Every row gives one point. A path goes straight from each point to the next, and from the last back to the first. The post is the endless flat space through its rows: a point in 2 columns, a line in 3, a plane in 4, and so on, so that a path can go around it. How many times does the path go around the post? Going back the other way cancels.

Post:
[[12 10]]
Path:
[[ 40  24]
 [ 54 -38]
 [ 11 -19]
 [ 61  -1]
 [ 57  35]
 [ -2  65]
 [-45   1]
 [ -5 -32]
 [ 16 -11]
 [-17  -6]
 [-26  31]
 [ 10  37]
 [ 37  16]
 [ 22  -9]
 [-24 -37]
 [-37  38]
 [  5  68]]
Times around: 1

Post:
[[ 24  16   8   2  23  57   4 -13  11]
 [ 18  41  -1 -19  14   9   5 -27 -20]
 [ -7  13  -7 -35  -1  43 -36 -55  46]
 [ 52 -19 -16   6 -22  19  51 -16  20]
 [-23  18  54 -18  52 -88 -79  26 -63]
 [ 42  14  -8  46 -29 -44  -5  -4  -4]
 [ 63  22 -20 -47 -36  31  -5  47  48]
 [-22  13 -36   7  32 -28 -31  -7  30]]
Path:
[[  3  -7 -68 -11  11  33  -3 -28   0]
 [  9  29  25 -28  -9  55 -28   7  -6]
 [ -4  45  10 -20 -48   3   8 -50  19]
 [ 15   0 -21 -19 -12 -18  25  34  22]
 [ 41  18  53  28 -37 -23 -52 -26  11]
 [  7  14 -11 -21  45   6 -49 -34  52]
 [  9  53 -20 -46  40 -32 -32  15 -31]
 [ 41  35  44   3 -29 -87 -63 -23  -4]
 [  2   2   0 -27  -7 -41 -12  40  57]
 [  0  16  26 -39  -5  35 -35  -4   8]
 [ -8  -6 -45  11   9 -39 -12  -8 -38]
 [ 39  18 -51   3 -19  32  14 -43  42]
 [ 24  57  15 -10  22  -5 -49  18   6]
 [ 52  38  41  27 -45 -27  34 -62   4]
 [  8  17 -33 -14  34  11 -56 -30  87]
 [ 77  -5  -8  15   0  46  21  14   6]
 [ 10 -26 -24 -17 -13  -1   5  25 -23]
 [  5 -23  12  32   8   6  -1  43  31]
 [ 41  -7  92 -18 -74 -53 -26 -52  -1]
 [ 35  36 -26   8 -80  24  -2  25  25]
 [-11 -15 -10   9  25  52 -36  -3  24]
 [ 93   1 -59  28 -52 -10 -18   2  47]
 [ 50 -56  -9   8  20  12  25 -34  16]]
Times around: 0

Post (17 x 18):
[[ -8 -12  14 -31 -45   3 -29  38 -12 -10  15 -27 -45 -15 -66   1   2  21]
 [-53 -17   0  -6  28   3 -15  17 -49   6 -38   0   4  41  16  22  35 -38]
 [ 35   8  45 -54 -15 -26  13  34  11  41   3   6  -4 -59 -66   3   2 -19]
 [-16  39 -57 -41 -15  -4  -3  -4  17 -11  42  -5  35  29  23  43   5  15]
 [  2 -40 -41 -39  12  31 -16  20 -13 -15 -29  38 -24  29  45  -3  38   5]
 [-50  12 -12   1  23  46  11  10 -39  -8 -28  39 -32  26  51  77  17 -11]
 [-40   2  -9  -3  45  50  19   6 -30 -14 -10  -5 -52  -2  48 -11  18  -3]
 [ -8 -27   7 -27   2 -20   6  20  -8 -12  25  61 -16 -70 -27 -43  -4 -17]
 [ 16 -42  50  -8 -20 -24 -17   4  36  33  50 -13 -22 -31 -41 -15 -11  27]
 [-39 -16  10  -3  26  33 -21  31   1 -27 -40   4  23  14  28  23  -2   6]
 [  5  -5 -63   8 -31  16   6 -36  30  -2  14 -26  46  45  12  16 -41 -35]
 [-24  -5 -40 -36  66   9  -7 -22   5 -29 -54  20 -39   3  23  12  18   2]
 [  5 -39  16 -23   0   9  15  22  22 -11  23  13  -9 -57 -81  -5  49  -4]
 [ 14 -21  20 -45 -48 -29  16 -16 -16 -23  12  -5 -12 -60 -36 -31  46   1]
 [ 50 -42   3 -34 -30 -62  28  36  31 -20  47 -23 -37 -38 -65  -6   5 -30]
 [-28  16 -31 -34 -36   6  61 -15  45  21 -19  40  61  66  10   2   1 -10]
 [-27 -13 -67 -20 -38 -23  23  -9  53  48  -9 -13  55   2   5  26  13  19]]
Path:
[[ -12   19    5  -36    5   26   -5   11   22  -18   11   63  -15   13
     1   29    3   52]
 [ -45    4    0  -12   13  -35  -31  -17    0   41 -118  -26   29   46
    -8   26   59  -34]
 [  20  -22  -17    8  -60  -19  -27   30  -35    8   -4  -62   16   52
     1  -13   -6  -58]
 [-119  -13    3   14   -3   47  -45   34  -60  -28  -60  -46   13  -10
   -15   27   46   72]
 [  15  -33  -12    3   22   10   27  -43    5  -16   33  -21  -16  -46
    -9   -2    2    5]
 [ -33   -9   -2  -11   18   -8  -59   52  -29   25  -32   -1  -23    9
   -12    4   17   34]
 [ -33   39   22    3  -57   23   -2   18   24   29  -40  -68  -24   21
    18   31    2   25]
 [  -8    4   12  -59  -26   43  -35  -13   -8  -22  -53   14  -45    8
     9  -14   18   32]
 [ -29    7  -13   -9  -30   24    2    5   24   -3   26   -3   -6  -36
    -5  -22   10   -5]
 [ -55   36    9   20    9  -28   64  -39    0   46  -19  -34   43  -20
    47   16   11  -53]
 [  31  -40  -40    2   27  -12   19   18   29  -46  -25   16    2   51
   -12   21   28  -15]
 [  10  -62   33   -6   37  -52  -13   -1  -39   16  -47  -36   66    8
   -46  -22   -1  -60]
 [  24    1   22  -71   -2   17  -31   -2   11   48   18  -59  -54   37
    15   25  -20   44]
 [   5  -32  -38  -49  -44  -34   24   -4   42   -7   36   -4  -32  -14
   -77   -2   33   -7]
 [   9   12   20   -5  -24  -76   17   24   21   10  -18  -33  -18  -19
   -22   50   10  -79]
 [  27   -6  -36   -3  -22  -42  -16   47    6    1   51  -45    9   -9
    33   13  -34   -2]
 [ -26    1  -77   -6  -16    5  -64   26  -45  -78  -34  -32   12   18
    71   76   15    7]
 [  -5   24  -20   23  -36  -19   44  -45   10    5   52  -55    7   -1
    24   63   69  -61]
 [  24  -39  -44  -52  -50   -3   -1  -22   -5  -12   37   -3  -57   -8
    -2   57   25   -8]
 [   9  -41   -7  -30  -36   54   -9   36   38   58   47    0    6   29
    17   24  -35   58]
 [  24  -75  -22  -11   -9  -14  -13   47   41  -31   36   73   24  -33
   -59  -13   11   34]
 [  13  -25  -18   22   13  -22   57  -32   96    5   37   -4   61  -63
   -30  -61   10  -12]
 [  15   -6    2  -39   40   37  -35  121    9  -39   -3   25  -19   30
    41  -37    2  -10]
 [  19  -23  -27    4   -1  -39   37   -5  -21  -44  -36  -31   -3   75
   -15  -18  -18  -62]
 [ -40  -52   25    8    9   18   35   36  -18  -25  -18  -22   37    5
   -43   41   28  -10]
 [   6  -61   -6  -44   13   18   31    7   -2  -40   16   29  -46  -14
   -37  -18   -6  -28]
 [  28   10  -11  -27   79   25   -6   27   -5  -40   22  -22   10  -39
     5   63   -2  -17]]
Times around: 0
